Each row of a before or after table is a point. One or more steps were done to the points. Then noise was added and the rows were shuffled. The steps act on how far a point lies along the listed directions, d1 being the first. Write out the steps. A step turns or swaps two directions, mirrors them in a line or flattens them onto one, adds a multiple of one to another, or multiplies one. Angles are multiples of 10 degrees, from the lower direction toward the higher: turns from -170 to 170, lines from 10 to 170 but not 90. Use the fewest steps. Two steps may share a direction if one is a turn and the other turns, adds or multiplies; they go together, in the order done. Otherwise the lowest direction goes first.

Directions:
(1): [ 2.89 -1.10]
(2): [1.10 2.89]
Before, 13 rows:
[[-0.64  0.11]
 [-0.10 -0.39]
 [ 0.24 -0.31]
 [-0.56  0.73]
 [-0.42  0.50]
 [-0.22 -0.46]
 [ 0.28  0.51]
 [ 0.58  0.47]
 [ 0.65 -0.10]
 [-0.24  0.16]
 [-0.36 -0.05]
 [ 0.40 -0.24]
 [-0.43 -0.17]]
After, 13 rows:
[[ 1.14  0.26]
 [-0.53  0.03]
 [-0.21  0.13]
 [ 0.77 -0.18]
 [-0.74  0.16]
 [-0.50 -0.26]
 [-0.72 -0.26]
 [-0.09  0.54]
 [ 0.84  0.30]
 [-0.72 -0.07]
 [-0.16  0.39]
 [ 0.29 -0.24]
 [ 0.04 -0.23]]
Steps: add 1 times d2 to d1

Directions:
(1): [ 0.56  4.34  0.71 -0.89  2.68 -1.06]
(2): [ 1.69 -0.35  1.97 -2.51  0.41  3.92]
Before:
[[ 0.12 -0.55  0.20  0.04 -0.26  0.10]
 [-0.28  0.51 -0.10  0.08  0.24 -0.49]
 [-0.28  0.18 -0.65  0.28  0.33 -0.55]
 [ 0.10 -0.84 -0.33 -0.24 -0.38  0.18]
 [ 0.10  0.85  0.31 -0.14  0.33 -0.29]
 [ 0.05  0.36 -0.32  0.24  0.23 -0.54]
 [-0.28 -0.64  0.19 -0.15 -0.49  0.54]
 [-0.14 -0.32 -0.33  0.17  0.07 -0.27]
 [-0.36 -0.66 -0.61  0.99 -0.47 -0.81]
 [-0.04  0.82 -0.54  0.43  0.38 -0.94]
 [-0.33 -0.77 -0.50  0.77 -0.64 -0.81]
 [-0.37 -0.12 -0.34  0.74 -0.40 -1.01]
 [ 0.25 -0.03  0.25 -0.41 -0.18  0.49]
 [ 0.33  0.26  0.42 -0.18  0.08  0.50]]
After, 14 rows:
[[-0.10  0.48 -0.72  0.63  0.14 -1.07]
 [-0.33 -0.05 -0.66  0.33  0.13 -0.54]
 [-0.17 -0.50  0.33 -0.32 -0.34  0.71]
 [-0.03  0.78  0.19  0.05  0.27 -0.51]
 [ 0.05  0.14 -0.37  0.32  0.10 -0.64]
 [ 0.14 -0.53  0.25 -0.03 -0.20  0.21]
 [-0.36 -0.49 -0.32  0.72 -0.57 -0.82]
 [-0.12 -0.41 -0.30  0.13  0.05 -0.16]
 [ 0.25  0.19  0.31 -0.49 -0.03  0.44]
 [-0.21 -1.06 -0.39  0.68 -0.79 -0.45]
 [-0.37  0.34 -0.17  0.19  0.09 -0.57]
 [ 0.21 -0.79 -0.22 -0.40 -0.30  0.36]
 [-0.29 -0.98 -0.52  0.88 -0.66 -0.42]
 [ 0.27  0.48  0.41 -0.13  0.19  0.35]]
Steps: turn d1 and d2 by -20 degrees

Directions:
(1): [ 0.69 -1.25  2.52 -3.18  0.43 -0.12  3.64 -2.18  2.51]
(2): [ 2.39  1.32 -3.70 -1.40  1.14  0.76 -2.13 -2.45  2.74]
Before, 8 rows:
[[-0.28 -0.52  0.71 -0.02 -0.28 -0.22  0.71  0.48 -0.58]
 [ 0.44  0.31 -1.03 -0.12 -0.15  0.04 -0.90 -0.32  0.50]
 [ 0.15  0.62 -1.49  0.78 -0.36  0.38 -1.62  0.26 -0.46]
 [ 0.08 -0.30  0.16 -0.25 -0.17  0.19  0.34 -0.35  0.20]
 [ 0.27  0.62 -0.86  0.00 -0.19  0.06 -0.88 -0.86  0.20]
 [ 0.15  0.08  0.00  0.31  0.02 -0.16 -0.21  0.01 -0.18]
 [ 0.15  0.21 -0.49  0.23  0.18 -0.11 -0.32  0.04 -0.09]
 [-0.04  0.26 -0.08 -0.39  0.26  0.04  0.07 -0.43  0.37]]
After (8 x 9):
[[ 0.09 -0.38  0.31 -0.44 -0.07  0.16  0.58 -0.44  0.32]
 [-0.07  0.54 -0.50  0.38 -0.37 -0.05 -0.79 -0.41 -0.25]
 [ 0.00 -0.41  0.34 -0.29 -0.14 -0.14  0.56  0.16 -0.19]
 [ 0.09  0.21 -0.67  0.23 -0.34 -0.10 -0.79  0.10  0.03]
 [ 0.13  0.10 -0.09  0.37  0.06 -0.13 -0.31  0.06 -0.22]
 [-0.15  0.20  0.19 -0.43  0.25 -0.05  0.33 -0.37  0.37]
 [ 0.03  0.25 -0.45  0.45  0.12 -0.15 -0.41  0.25 -0.33]
 [-0.21  0.73 -1.64  1.55 -0.56  0.37 -2.19  0.97 -1.20]]
Steps: multiply d1 by 1.6; multiply d2 by 0.4

Directions:
(1): [ 3.64  0.67 -0.82 -2.25  3.40  2.28  3.76  1.29  0.88  0.30  1.83  1.05]
(2): [ 1.57  5.19  1.65  0.28 -1.88  1.08 -0.30  1.78 -3.89  0.11 -1.10  0.91]
Before (9 x 12):
[[ 0.15  1.53  0.71  0.04 -0.49  0.11 -0.30  0.21 -1.07  0.24 -0.57  0.10]
 [-0.18 -0.53 -0.02 -0.35  0.19 -0.02  0.21  0.05  0.42 -0.23  0.47  0.06]
 [-0.91  0.07  0.21  0.54 -0.98 -0.69 -1.12 -0.18 -0.55 -0.11 -0.49 -0.07]
 [ 0.04  0.14  0.17 -0.06 -0.38 -0.01 -0.19  0.28 -0.34 -0.15 -0.15 -0.04]
 [ 0.10  0.70  0.24 -0.07 -0.52  0.27 -0.31 -0.06 -0.48 -0.02 -0.11  0.18]
 [-0.17  0.72  0.16  0.23 -0.52 -0.30 -0.36  0.11 -0.47 -0.41 -0.48 -0.13]
 [ 0.91  0.02 -0.59 -0.58  0.64  0.43  0.95  0.20  0.38  0.10  0.44  0.60]
 [-0.83 -0.68 -0.07  0.46 -0.16 -0.14 -0.43 -0.44  0.14  0.03 -0.16 -0.22]
 [-0.47 -0.82 -0.22  0.07  0.04 -0.19 -0.59 -0.45  0.38 -0.03  0.09 -0.15]]
After (9 x 12):
[[ 0.54  0.92  0.30 -0.35  0.38  0.34  0.36  0.17 -0.44  0.30 -0.06  0.16]
 [ 0.56  0.60 -0.29 -0.16 -0.13  0.24  0.33  0.29 -0.22  0.07  0.03  0.57]
 [ 0.13  0.29 -0.08 -0.09  0.11 -0.14  0.12  0.09  0.06 -0.37 -0.20 -0.11]
 [-0.78 -0.78 -0.18  0.39  0.03 -0.03 -0.31 -0.44  0.25  0.04 -0.05 -0.21]
 [ 0.21 -0.09  0.07 -0.23 -0.14  0.07  0.02  0.30 -0.11 -0.07  0.00 -0.02]
 [-0.50 -0.60 -0.21  0.09 -0.04 -0.43 -0.39 -0.21  0.20 -0.07  0.00 -0.03]
 [ 0.26  0.39  0.02 -0.31 -0.09  0.42  0.05 -0.08 -0.12  0.00  0.13  0.19]
 [-0.54 -0.76 -0.18  0.12  0.02 -0.15 -0.63 -0.44  0.31 -0.01  0.05 -0.20]
 [-0.33 -0.27  0.11 -0.17 -0.18 -0.15 -0.06  0.06  0.09 -0.24  0.24  0.05]]
Steps: flatten d1 and d2 onto the line at 50 degrees
